Every row gives one point. Examples show where two turns around zero, p and q, send a point. Where does a point land after both, in the order given? Backwards means that the second turn is done in reverse. Each puzzle has new turns, and all numbers are rounded.
In the rows, 128 means zero.

Turn p:
[ 98 126  87] -> [ 95 112  93]
[141  86 180] -> [152 102 186]
[114  93 147] -> [121  98 156]
[ 94 170 131] -> [ 89 165 125]
[193 164  95] -> [184 162  79]
Turn q:
[ 53 155 124] -> [ 58 162 109]
[170 101  87] -> [172  91  98]
[142 104 119] -> [140 102 125]
[187 145 146] -> [186 141 153]
[ 87 136 163] -> [ 84 145 155]
Where do these land?
p, then q: [139 134 164] -> [139 147 159]
q, then p: [ 89 102 189] -> [ 86 125 192]
q, then p: [121 193  69] -> [123 166  49]
q, then p: [128 104  95] -> [131  93 106]
q, then p backwards: [163 107 122] -> [157  99 127]

Turn p:
[118 101 184 140  93 179] -> [118 131 193 133 123 187]
[160 182 113  60  98  84] -> [158 171 103  87  64  79]
[102 120 181 184 118 123] -> [ 92 135 185 169 150 128]
[167 101 151 169 178  98] -> [157  90 157 151 177  86]
[ 81 154  91 125 180 168] -> [ 96 140  72 102 181 155]
[183 147  71  89 101 117] -> [188 137  77 120  77 117]
[104  71 146 138 146 132] -> [102  75 153 129 145 142]
[109 149  87 119 110 123] -> [113 144  84 133 106 130]
Turn q:
[123 122  80 118 100 163] -> [121 125  95 104 103 174]
[ 91 191 163 143 188 164] -> [115 188 134 164 208 143]
[121 163 107 135 126  52] -> [129 161 100 152  94  65]
[125 139 137  71 196 160] -> [110 145 123  78 205 122]
[154 100 143  92 128 150] -> [132 105 153  82 139 136]
[137  95 128 179 131  81] -> [149  86 121 174 110  93]
[114  66 163 106 110 100] -> [ 91  75 167 119 110 101]
[122 125  79 117  38 140] -> [115 132 111 106  40 174]
[165 151 151 192 135 142] -> [190 136 146 174 142 144]
Where do these land?
p, then q backwards: [145 152 153 163  84 135] -> [123 172 161 159 102 126]
p, then q backwards: [ 50 133 107 109 166 119] -> [ 70 106  96  75 157 130]
p, then q backwards: [129 113 136  89 137 171] -> [152 115 118 102 115 173]
p, then q: [156 131  84 167  60  82] -> [174 122 118 188  58 142]
p, then q: [126 113  84 141 190 144] -> [134  90  71 109 163 120]
q, then p: [167 181 182 109  80  98] -> [145 196 188 120  99  91]
q, then p backwards: [123  73 151 118 180 147] -> [113  84 140 143 193 129]

Turn p:
[130 133 116 123 150 146  97 120] -> [142 144 120 119 164 134 117 129]
[108 125 170 116 135 134 135 129] -> [119  96 150 123 141 138 148 116]
[102 138 152 155 118 154 129 138] -> [114 123 157 144 131 169 130 131]
[126 146 115 136 121 103 135 143] -> [111 148 139 132 111 109 126 135]
[138 135 133 108 137 164 117 105] -> [148 131 113 104 149 154 135 113]
[148 130 136 158 122  97 128 107] -> [148 136 142 152 106 110 115 104]
[155 118 102 115 138 120 120 149] -> [143 136 112 113 127 103 120 158]
[113 128 122 153 105 129 166 145] -> [104 128 131 154  93 143 141 144]
[137 109 114 110 123 131 113 104] -> [138 121  96 119 136 124 111 115]
[127 114 103 133 130 113 156 126] -> [121 131 104 149 112 111 140 136]
[125 132 146 101 129 116 111 142] -> [120 113 144 100 139 113 123 127]
Turn q:
[133 138  31 123 112 125 137 122] -> [ 80 128  66 168 115 122  83 127]
[131 141 132 140 124 123 129 108] -> [138 141 127 144 141 129 132 119]
[122 118 147 138  96  94 128 137] -> [141 133 148 130 109  95 132 101]
[113 129 126 123 145 131 131 145] -> [111 128 140 118 126 130 125 145]
[146 125 140 140 136 109 119 144] -> [150 140 130 113 124 108 123 138]
[132 123 131 147 125 150 127 130] -> [141 108 130 140 135 129 130 141]
[119 141 151 132 133 131 119 133] -> [140 135 153 126 130 138 130 133]
[125 120 151  99 134 138 107 132] -> [135 119 141  95 123 152 128 120]
[123 113 132 140 138 135 138  96] -> [125 119 124 133 163 126 144 119]
[135 132 141  99 136 146 145 133] -> [122 126 123 113 115 153 153 137]
Where do these land?
p, then q: [125 107 136 158 121 100 127  93] -> [155 126 123 148 163 104 116 108]
p, then q: [144 125 138  97 159 144 142 148] -> [108 131 108 102 106 119 156 146]
p, then q: [142 114 131  92 129 119 130 144] -> [109 127 116 100 108 115 128 115]
q, then p: [ 88 123 127 136 154 138 114 124] -> [127 105 149 129 168 131 137 130]
q, then p backwards: [116 118 111 146 113 124 135 141] -> [120 111 129 135 124  99 130 134]
q, then p: [134 129 111 132 121 116 133 110] -> [126 150 121 143 133 121 124 120]
p, then q: [144 128 126 119 128 119 114 148] -> [133 137 131 107 109 127 121 124]
q, then p: [109 134 159 134 107 117 146 104] -> [141 126 138 149 113 135 157  96]
p, then q: [129 130 138 100 129 161 123 115] -> [109 114 103 114 134 153 138 134]
p, then q: [139 172 131 134 142 126 129 131] -> [138 158 136 135 118 149 154 130]
p, then q: [139 128 101 159 104 146 114 148] -> [152 117 141 142 103 145  95 146]
